Each row of a before or after table is a point. One or more steps were done to the points. Then noise was added and the rows were shuffled. The steps act on how far a point lies along the listed directions, d1 being the first. Write out the steps. A step turns or swaps two directions, mirrors them in a line or flattens them onto one, adds a multiple of one to another, or multiplies one. Angles are multiples of 10 degrees, from the lower direction toward the higher: turns from -170 to 170, lines from 10 to 170 but not 90. Use the fewest steps. Two steps may share a direction if one is a turn and the other turns, adds or multiplies; they go together, in the order done. Otherwise the lowest direction goes first.

Directions:
(1): [-22,  -9, -44]
(2): [-20,  46,   0]
(3): [-41, -18,  24]
Before, 13 rows:
array([[ 20,   2,  -6],
       [  9,  19,   3],
       [ 47,  14,  -9],
       [ 52, -26,   9],
       [ 49, -22, -16],
       [ 23,   2,  -2],
       [  2, -38,  12],
       [  3,   8,  26],
       [ 20,  -6,  26],
       [ 42,  -4, -39],
       [ 12, -23, -26],
       [ 51,   2,  15],
       [ 21,  -1,  -2]])
After:
array([[ -7, -13, -18],
       [  0, -27, -49],
       [ -8, -15, -13],
       [ 12, -58, -37],
       [-27, -20, -38],
       [-36, -46, -13],
       [ -5, -16, -15],
       [ 34, -35,   5],
       [ 14,  16, -16],
       [ -7, -41,  10],
       [ -8, -61, -22],
       [-13,  14, -15],
       [ 20, -10, -26]])
Steps: turn d1 and d3 by 120 degrees; multiply d2 by 1.3

Directions:
(1): [-12,  -5,  52, -27, -38, -10]
(2): [ 36,  -3,  -9,  -6, -32,  51]
Before:
array([[ 24,   9, -33,  15,  32,   9],
       [  6,  -9,  22, -21, -26,  23],
       [  2,  11, -42,  15,  29,   5],
       [  6,  -6, -20,  12,   5,  -6],
       [  6,  -8,  10, -15, -18,  12],
       [-37,   1,  26,  -2,  28, -44],
       [-17,  -4,  13,  -4,  16, -29],
       [-16,  -1,   0,   7,  14, -11],
       [  9,   9,  -9,   4,  11,  -5],
       [ 43,  -4, -60,  20,  21,  39],
       [  0,   6,  44, -20, -30,   7],
       [  6, -11,   9,   0,   4,   7]])
After:
array([[-31,  10,   5,  -5,  18, -36],
       [-14,  -5,  15,  -3,  -9,  -1],
       [-22,   1, -29,  18,  59, -55],
       [-14,  10,  11,   2,  33, -40],
       [ -1,  -6,  52, -25, -34,   9],
       [ 13,  -4, -22,   4,   4,  20],
       [  9,  -8,   1,   3,  12,   7],
       [ -5,  -7,  -1,   6,   2, -27],
       [  2,   5,   4,  -3,  10, -15],
       [ 16,  -5, -26,   5,   7,  34],
       [  3,  -7,  29, -17, -20,   0],
       [ 34,   7,  -9,   0, -13,  45]])
Steps: turn d1 and d2 by 90 degrees

Directions:
(1): [-52,  -9,  10,  23, -47,  20, -18, -17]
(2): [30, 12, 12, 60, -2, 31,  3, 30]
(3): [ -8,  31,  55,  16,  25, -22,   3, -35]
(4): [ 29, -43,  45, -22,  -4,  18, -33,  -2]
Before:
array([[ -3,  29,  29,  21,  18, -16,  17, -17],
       [ 42, -18,  38,  27,  20,  25,  -6,  26],
       [-14,  25,  37,  22,   4,  -6,  -3, -17],
       [ 21,  10,  58,   1,  39, -19,   4, -19],
       [ 20,  19,  15,   6,  15, -16,  11,   2],
       [ 23,   2,  12, -12,   4,  16,  -7,   6],
       [ 11,  25,  20,   8,  10,  -5,   3, -10],
       [-60,   7,  -8,  28, -39,   8,  -2, -15],
       [ -1, -29,  44, -19,   4,  10, -29, -14],
       [  0,  30,  36,  -4,  34, -15,   4, -17],
       [-12,  15,  36,  14,  -5, -12,   2, -25],
       [-18, -15,  -8,  -8, -19,  18,   6,   0],
       [ 29, -43, -34, -35,   8,   6, -18,  28],
       [ -2,  10, -30,  -8,   7, -13,   3,   6]])
After, 14 rows:
array([[ 25, -12, -32, -16,  -5,  -1,  11,  23],
       [-19, -21, -57,   1, -28,  17,  10,  32],
       [  8, -33, -27, -26, -17,  11,  -1,  19],
       [-56,   6, -39, -15,  -4, -20,  21, -10],
       [ 55,  -7,  16, -27,  44, -16,   5,   9],
       [-11, -14, -14, -12, -29,   2,  -6,   6],
       [ 17, -14, -34, -28,   0,   2,   1,  25],
       [ -4,  25, -39,  25,  13,   0,  24,  24],
       [-38,  29,  25,  52,   2,  -6,  -5, -22],
       [-19,  22, -12,  -2,  -9,   8,   5,  -5],
       [ 11,  12,  20,   3,  20,   1,  19,  -4],
       [ -4, -17, -34, -11, -20,  29,  -9,  29],
       [  1,  -8,  23,   8,  -7,   6, -22,  -6],
       [  2,  -7, -23, -18, -18,   8,  -4,   6]])
Steps: turn d1 and d3 by 170 degrees; turn d2 and d4 by -170 degrees

Directions:
(1): [  1, -10, -12,  60, -14,   3,  -1,  13,  -4]
(2): [-14, -17, -46,  -3,  37,  -8, -12,   1,   3]
(3): [-28, -32,  23,   4,  20,  17,  31,  -5, -13]
(4): [ -8, -24, -21, -12, -37,   6,  17, -11,  34]
Before, 13 rows:
array([[ 12,   0, -39, -14,  45, -19,  -3,  -6,  -7],
       [ 39,  29,  44,  -6, -38,   0, -11,   7,   9],
       [ -8,  -3, -18, -14,  32,  -8, -14,   3,   1],
       [ 13,  37,  32,  14,  12,  -1,  -7,  12, -36],
       [ 12,  10, -26, -55, -19, -20, -29,   2,  29],
       [-11, -34, -15,  27, -47,  24,  23,  -5,  25],
       [ -4, -11, -12,  10,  19,   0, -14,   5,  16],
       [-22, -12, -17,  -9,  29,   6,   8,  -3, -20],
       [-12,  -2, -34,  -9,  25,  -3,  -4,  -4,  -6],
       [ 17,  21, -36, -39,   2, -33, -13,   8,  42],
       [-14,  14,  18,  10,  41,   6,  13,   9, -22],
       [-10,  11,  16,   0,  20,   6,   0,  -8, -13],
       [ 27,  18,  14,  37, -36, -11, -10,   2, -17]])
After, 13 rows:
array([[ -2,  -3,  45, -31,  -1,   0,  19, -16, -24],
       [ -6,  -7, -31,  23, -28,   3,   5,   0,   2],
       [ 39,  52,  18, -11, -22,  -3, -31,   8,  -5],
       [-19, -16, -16,  -4, -20,  10,  33,  -3,  28],
       [-24, -24,   9, -32,   0,  17,  39, -14,   3],
       [ -4,  -9,  28, -55,  47,   5,   2,  -5,  -4],
       [-10, -18, -14,  33,   1,   2,   1,  10,   5],
       [-17,  -8, -13,  -2,  -6,   9,   8, -15,  16],
       [ -8,   2,   0,  39,  61, -16,  -1,  27, -18],
       [  4,  -7,  13,  29,  -5,   7,  -6,   8,  15],
       [ -5,  -4, -19,  41,  -9,   6,   6,   5,  -7],
       [  6, -24, -23,  52,   6,   0,  22,   2,  -9],
       [-11,  -7,  -7,  19,  58, -10, -27,  26, -34]])
Steps: turn d1 and d2 by -90 degrees; turn d3 and d4 by 130 degrees

Directions:
(1): [-36,  60,  18,   6,   6,  10,  39, -26,  15,  11,  -5, -15]
(2): [-18, -24,  41, -50,  20,  -1,   1,  17,  22, -24, -16, -33]
Before, 8 rows:
array([[  4,  34, -13,  32, -14,  10,  18, -28,  -5,   7,   7,   8],
       [ -9, -15,  25, -30,   7,   4,  -1,  12,  20, -24, -23, -11],
       [-20,  23,  29, -24,  23,  -2,  13, -13,  26,  -3, -12, -26],
       [ -6, -21,   9, -23,  18, -15,  -7,  11,  12, -15, -13, -19],
       [  6,  -9, -15,   1,  -6,  -3,  13,  -3, -13,  18,  -4,  -5],
       [ 17, -46,  17, -43,  18,  -8, -17,  13,  -9, -24, -17, -12],
       [ -3, -38,  25, -42,  15,  -3, -18,  25,  19, -18,  -8, -36],
       [ 23, -45, -21, -13,  -7,  -3, -43,  20, -24, -20,  -1,  25]])
After:
array([[  9, -17, -14,  -5,  -4,  -3,   9,   1, -11,  15,  -6,  -7],
       [-18,  35,  -6,  14,   9,  -8,  18, -17,   7,   9,  -6,  -7],
       [-26,  59,  -3,  24,  -2,   9,  28, -27,  10,  23,   6, -15],
       [ -4,  53, -10,  23,   0,   4,  28, -38, -17,  19,  -4,  10],
       [  8,  26, -41,  36, -19,   5, -11, -17, -31,  11,   9,  40],
       [ 21, -43,   8, -19,   0,   1, -16,  12,   2, -28,  -4,  -8],
       [-21,  23,  28, -25,  23,  -1,  14, -12,  24,  -4, -14, -28],
       [-21,  41,   8,   6,  -4,  10,  25, -16,  14,   0, -16,   0]])
Steps: swap d1 and d2
